Each point is reached from the start by the listed moves, each made 0, 1 or 2 times, or once backwards (-1), plus a little noise. Say if it took an odd or an even number of moves. Then give how often each move was made.

Moves:
(1): [ 19   4  -3 -23  -7 -15]
(2): [ 0 21  4 -6  8  5]
(3): [-12   0  -3 -10   2  -5]
Start: [  8  -5   2 -11   1 -11]
Points:
[ 27   0  -1 -33  -6 -26] => odd (1, 0, 0)
[ 33 -17 -12 -60 -19 -51] => even (2, -1, 1)
[ 15  42   5 -56  12 -21] => even (1, 2, 1)
[20 -5  4 -1 -1 -6] => odd (0, 0, -1)
[ 58   3  -2 -46 -15 -35] => odd (2, 0, -1)

Moves:
(1): [ 3  8 -8 -8  1  0 -8 -6 15 -5  6  8 -5 -1]
(2): [ 0  8  2  4  1 -9  4  6 -5 -6 -8  6  0 -6]
(3): [ -2 -14  20  -3   2   1   6   1  -5  19  -7  -1 -11 -10]
(4): [ -6 -15  -2  -7  12   3  -2  -3   9   2  -3  -3  13  -2]
(5): [-9  1  6 -5  0 -1  5  4  6  0 -2 14 -3  3]
(6): [ 6 -4 13  1  3 12  0  3  1 -1  1 -8  5  1]
(7): [  1  11  -6  -2   6  16  10 -15  27   0  -4  18   4   0]
(8): [ 4  2 -4 -5 -7 13  0  5 12  2  2  2 19 -3]
(9): [-16  12  13 -12   2  -6  -8 -10  -2  18  11  -5  -3 -11]
(10): [ 11   2  -3  -8   0   6 -13  -8 -11   6   8   9   2  -5]
(11): [ 4 -3 -1 -7 -3 -3  7 -3  2 -5  2 -2  3  2]
Start: [ 4  4 -1  1  6 -4  0 12 -6  6 -4 -3  6  5]
Points:
[-10   6 -12 -36  12 -30 -26  15 -40  11   7  12  60 -19] => even (-1, 2, -1, 2, 1, -1, -1, 1, 1, 2, 1)
[ 33  27 -42  12  37   2  -4  -3  40 -55 -18  22  16  11] => odd (2, 2, -1, 1, -1, 1, 1, -1, -1, 0, 0)
[ 20   2  55  -7   8  13  48  10  28  14 -25   3 -16 -10] => odd (1, 1, 2, -1, 0, 2, 1, 0, 0, -1, 2)
